Each row is a point. Two turns around zero, p and q, are shown by what they do to some points. Write where each new point lands after one turn and then the other. Backwards means that the second turn is done in reverse. Each puzzle has new turns, and all numbers are rounded.
(in the rows, 128 means zero)

Turn p:
[ 92 116 166] => [ 94  93 151]
[161  95  74] => [184 126  84]
[160 155 101] => [149 172 116]
[ 68 132 161] => [ 67  99 140]
[160 142 138] => [146 151 149]
Turn q:
[128 110 182] => [154 128 178]
[158 118 122] => [149 109 114]
[ 89 196 100] => [ 86 192  96]
[138  88 108] => [122  83 124]
Where do these land?
p, then q: [103 163 106] => [ 90 153 112]
p, then q: [172  82 174] => [193  99 162]
p, then q: [ 74 147  76] => [ 59 128  93]
q, then p: [100 109 136] => [107 106 145]
q, then p: [139 154 147] => [134 160 138]
q, then p backwards: [181 113 130] => [149  81 109]

Turn p:
[ 75 126 130 124] => [ 76 135 135 125]
[ 95 115 137 117] => [ 95 124 143 117]
[ 96  89 162 147] => [ 92  87 159 140]
[109 129 136  89] => [112 146 148  97]
[180 127  87 136] => [176 120  83 122]
[169 155 133 134] => [172 144 127 144]
[172 156 111 149] => [173 141 101 151]
Turn q:
[139 152 128 116] => [144 139 125 107]
[114 121 155 145] => [134 128 151 154]
[142 126 116 144] => [129 132 106 138]
[ 58 130  95 145] => [ 62 164 150 138]
[188 111 146  90] => [172  76 107 103]
Where do these land?
q, then p: [126 122 103 143] => [109 136 108 133]
p, then q: [114 121 138 158] => [113 131 132 160]
p, then q: [115 120 141  31] => [158 108 185  55]
p, then q: [132 155 125 163] => [128 157 105 153]
p, then q: [152 122 133 145] => [136 115 107 144]

Turn p:
[133  97 201 137  99  92] => [126 123 186 124  89  68]
[132 136 122 106 117  89] => [124 127 113 102 139  93]
[ 78 173 108 151 117 132] => [ 81 169 108 112 120 158]
[116 106 112 104 107 169] => [122  84 111 131 106 156]
[157 112 100 145 117 157] => [150 120 100 166 115 141]
[168  49  98 122 188 144] => [162  69 135 197 185 130]
[112 222 155 131 151 113] => [130 203 143  64 143 149]
Turn q:
[104 162 134 113  90 179] => [129 144 125 100  94 190]
[128 124  99 163 185  84] => [120 152 124 187 153  78]
[ 80  82 161 143 177 114] => [ 69 119 171 156 175 122]
[121 103 136 143 143 144] => [115 110 133 147 148 142]
[ 85 134 108 147  90  76] => [105 137 158 144  65  95]
[107 142 165 150 130  98] => [128 144 183 134 129 118]
[176 136  88 151  76 164] => [183  98  85 139  84 152]
[183 137 160  86 100 119] => [173 111 127  63 135 113]
[168 133 101  56 161 176] => [130 138  46  81 169 144]
Where do these land?
q, then p: [133  82  83 159  94 151] => [102 106 106 193  98 118]
q, then p: [119 136 155 159 133 151] => [149 137 156 141 112 154]
q, then p: [136 222  98  71 128 109] => [155 158  56  47 133 127]
q, then p: [128 115 135  86 207 117] => [103 147 139 107 208 147]
p, then q: [130 119 179 109 126 140] => [136  98 152  90 140 130]
q, then p backwards: [ 94 109  94 174  59 116] => [120  78 155 152  64 170]
p, then q: [156 113 152 138 150 111] => [156 129 154 131 152 107]

Turn p:
[160  91 122 115 155 128  49 175] => [108 103  59 114 135 153  57 136]
[141 111  88 162  64 105 190  91] => [178  80 166 182 112 105 175  98]
[ 79 142 133 184 102 112 117 189] => [ 78 115 111 130 113  42 127 120]
[ 97 158  94 132 127 132 182 149] => [144 150 125 137  94  89 176 152]
[150  88 137 103 160 140 101 100] => [132 123 109 120 165 187 115 126]
[176 125 132  48 131  98 123  72] => [171 109 165  91 115 215 116 131]
[175 137 169  99 169 128 134 189] => [123 136 128 114 136 133  73 211]
[ 93 138 121 131  74 172 152  84] => [112 154 161 172 106 138 176  85]
[107 178 129 174 138 144 111 113] => [127 178 131 120 138  86 122  90]
[103 111 154 132 160 120 120 117] => [108 130 123 101 167 132 141 129]
Turn q:
[180  64  48 139 142 102 173 112] => [ 69  59  90  91  85  95 169 100]
[101 171 120 169 148 158  94 135] => [159 154  99 156 170 101  99 111]
[103 167 105 173  89 109 146  66] => [167 104 149 191 111  73 155 115]
[103 155 104 130  92 172 123 113] => [142 170 122 171 117 118 146  96]
[141  90 134  63 137 115 141 127] => [ 87 136 160  80 109 148 144 139]
[164 160 118 117 142 155 178 133] => [140 123 111 112 156 147 190 109]
[ 76 108 110  82 153 139 139 151] => [ 68 176 132 122 144 117 138 151]
[128 173 127 153  77 109  85 135] => [195 143 114 153  94 116 106 141]
[127 166 191 106 183 127 117  80] => [160 129 200 100 192 127 115 120]
[147  87 182 123 131 102 123 190] => [111 108 117 102 125 190  90 180]
[138  66 171 153 114 118  89 166] => [109 105 115 129 105 176  54 146]
Where do these land?
p, then q: [159 117 126 126  98 120 201 124] => [130  73 106 138 134 186 115 142]
p, then q: [ 96 103 143 133 149 111 141 126] => [ 90 127 131 117 150 124 148 147]
q, then p: [164  80 116 166  99 126 162 155] => [117 106  90 186 120 136 171 104]
q, then p: [164 133  84  85 114 107  84  79] => [133  92 199 109  88 166 121 114]
p, then q: [ 36 146 116 142 135 166 110 168] => [131 151 134 171 120  59 183 176]
q, then p backwards: [126 174 144 160 155  96 138 138] => [158 104 125 154 165 102 161 136]
p, then q: [149 103 138 164  62 129 160  91] => [122  54 153 157 148 147  93 112]
q, then p backwards: [165 150 148  68 131 108  74 124] => [145 196 132  92 159  93 120 103]
p, then q backwards: [ 92 146 137 109 208 189  82 146] => [107 125 101  83 158 174 102 216]

Turn p:
[135 138 136 134 127 183 104 153 135 156 169] => [111 119 143 128 122 158  66 137  99 149 143]
[106  75  99 160 172  93  89 151 172 125  83] => [141 107 155 139 168  96 154 211 157  96 154]
[149 174  72 152  83  81 100 177 123 132  94] => [146 168 134 176 122  41 115 139 146 174 143]
[162  97 144 130 132 154 114 154 148  92 144] => [163 133 144 130  99 162 115 168 106 117 122]
[165 154 150  90 103 133 179  92  80 197 169] => [119 106  95  74 120 143 115  49 114 198 100]
[ 73 101 154  78 139 124 126 104 130 165 158] => [ 81  80 110  74 136 127 112 119 125  91 108]
[126 104 137 118 115  74 121  99 126 143 138] => [153  98 106 104 139  99 128 116 154 113 105]
[102 163 151 111 149 128 111  69 141 106  67] => [100 185 113 127 184 142 153 117 155  86 104]
[ 78 136 172 159 124 145 123 129  96 145 121] => [ 98 108 174 147 155 132 117  86 118 106 116]
[164  74  72  83 128 157 152 142 144  86  93] => [123 140 103 135  74 151 184 205 134 150 109]
[111 143 147 125 171 128 159 154  92 105 137] => [121 128 140 126 127 129 164 103  69 111 146]
[138 172 148 172 100 169 144 142 174 118 148] => [136 168 167 136 100 165  85 105 146 133 170]
[155 134  81 151 121  94 141  97 102  93 143] => [172 124  77 168 118 118 155 108 140 139 144]
Turn q:
[ 86 161  74 144  97 145  66 141 132 118  96] => [ 35 145 132 133 111 102  92 125 114  99 119]
[160 135 112 137 117 147  31 152 131 121  74] => [ 64  96 136 138 139 111  62 189 117 117 100]
[ 94 133 170  93 148 128 187  98 109 126  97] => [173 159 150 105 145 155 159  90 128 118  76]
[189 157 132 129 143 113 130 132  68 112 157] => [166 118  87 144 179 109 139 159  94 103 149]
[129 105  96 197 108 146  88 135 126 122 100] => [ 73 103 133 166  90 148 103 147  89 125 134]
[ 92 113 144  88 146  90 185 107 182 152 134] => [160 142 123 101 110 143 162  77 195 162 107]
[ 88 117 129 153 136 123  58 141 122 107 125] => [ 58 120 161 161 155 133 122 134 131 131 134]
[175 131 136 117 130 128 133  62 101 139 174] => [186  96 103 130 164 116 104  91 103 134 155]
[101 137 184  99 117 154 173 148 144 155 144] => [179 179 175 109 113 113 144 124 148 148 125]
[187 137  95 146 182 133 128 121 104 160 161] => [150 130  58 132 157 148 104 150 100 156 165]
[126  85  86 140  91 109 110 164 120 141 122] => [ 80  95 121 121  92 107 154 148 107 152 135]
[112 148 171 129 111 105 181 137 169 116 124] => [169 151 145 145  94 124 158 117 177 109 110]
[123 104 135  93 138 143 195 127 156  95 155] => [173 131 142  79 112 157 162 112 160 111 156]
Where do these land?
p, then q backwards: [ 82  74 101  69 156 147 118 133 141 126  64] => [122 118 105 117 133  93 100 214 107  90  77]
p, then q: [128 163 114 116 135 123 173  87 119 108 125] => [141 147  96 108 108 133 116  77 121 107 143]
p, then q: [ 99 122 120 136 139 179 133  66 119 196 170] => [ 82 126 164  84 136 176  94  88 121 180 158]
q, then p: [131 143 143 108 206  89 122 147 116 111  99] => [ 93 160 150 122 143 149 167 173 113 139 182]
p, then q: [173 127 128 202  79 112 106 118  99 136 101] => [162 106 102 189 106 155  76 152 138 166 107]
q, then p backwards: [103 166 139 140 135 173 102 154 152 176 128] => [146 182 123 121  93 155  99 163 159 135 108]
q, then p: [174 154 119 133  97  75 102 172 136 132 148] => [163 101 140 131 103  66 141 151 147 124 173]
q, then p: [100  91 137 140  60 114 179 127 135 133 145] => [156 113 131 106  90 136 138  69 173 142  90]
q, then p backwards: [126 104 112 105 120 115 149 172  86  77 107] => [101  82 139  94 181 118 151 134 131 109 100]
q, then p: [188 147 133 113 171 109 159 174 148  93 132] => [142 159 134 122  71 130 134 186 106 150 176]
p, then q backwards: [114 120 168 110 102 162 100  81 132 160 152] => [129 129 110 111 159 140  97  79 156 118  76]
p, then q backwards: [117 125 122 165 137 140  94 108 152  88 166] => [166 156 133 168 146 145 130 110 144  87 142]
